Rows are points. To make a cloud, some directions were put in groups of two or more. Within a group, all points are equally far from the middle, so they leave a hole (a ring in 2 directions, a hollow ball in 3). The other directions are filled evenly. Then the cloud was stretched, turned, moved and blurred a little. Count the holes, and give their numbers of directions, smallest first.

Cloud (14 x 2):
[[-0.39 -0.40]
 [ 0.34  0.21]
 [-0.01 -0.40]
 [ 0.57  0.19]
 [-0.37 -0.48]
 [-0.43 -0.43]
 [-0.04 -0.61]
 [-0.27 -0.48]
 [-0.12  0.13]
 [ 0.15 -0.64]
 [ 0.15 -0.64]
 [ 0.11 -0.16]
 [ 0.00 -0.52]
 [-0.68 -0.45]]
Holes: 0

Cloud (19 x 3):
[[ 0.02  0.72  0.19]
 [ 0.28 -0.59 -0.25]
 [-0.16  0.43 -0.55]
 [-0.10  0.39 -0.64]
 [ 0.36  0.53  0.02]
 [ 0.46 -0.06 -0.37]
 [-0.61 -0.24 -0.47]
 [-0.32 -0.58 -0.22]
 [-0.12  0.51 -0.35]
 [-0.51 -0.23 -0.19]
 [-0.20  0.36 -0.72]
 [ 0.26 -0.58 -0.10]
 [ 0.59  0.01  0.07]
 [-0.29  0.52  0.09]
 [ 0.35  0.36 -0.24]
 [ 0.59  0.06  0.08]
 [-0.02  0.37 -0.66]
 [ 0.09 -0.39  0.51]
 [-0.22 -0.10  0.60]]
Holes: 1 (2)

Cloud, 27 rows:
[[-0.05 -0.39 -0.07  0.74]
 [ 0.03 -0.41 -0.30  0.71]
 [ 0.23  0.10 -0.37  0.76]
 [ 0.42  0.53 -0.31 -0.06]
 [ 0.71  0.27 -0.18  0.18]
 [-0.10  0.48 -0.56  0.30]
 [ 0.65  0.39  0.28 -0.06]
 [-0.20 -0.54  0.10  0.52]
 [ 0.70 -0.38 -0.10 -0.01]
 [ 0.07  0.16 -0.50 -0.35]
 [ 0.15  0.10 -0.33 -0.52]
 [ 0.59 -0.46 -0.22 -0.02]
 [ 0.20  0.28  0.51  0.35]
 [ 0.80 -0.14 -0.01  0.08]
 [-0.01  0.18 -0.15  0.85]
 [ 0.21  0.49  0.47  0.02]
 [ 0.28 -0.34 -0.04 -0.59]
 [ 0.53 -0.38 -0.36  0.28]
 [ 0.23 -0.24 -0.24 -0.56]
 [-0.55 -0.29 -0.38  0.21]
 [-0.15 -0.53 -0.24  0.58]
 [ 0.66  0.04  0.46  0.08]
 [-0.17 -0.52  0.19  0.48]
 [ 0.76 -0.14  0.30 -0.01]
 [-0.05 -0.54 -0.40  0.51]
 [ 0.34 -0.11  0.56  0.32]
 [ 0.23 -0.24 -0.16 -0.61]]
Holes: 2 (2, 2)
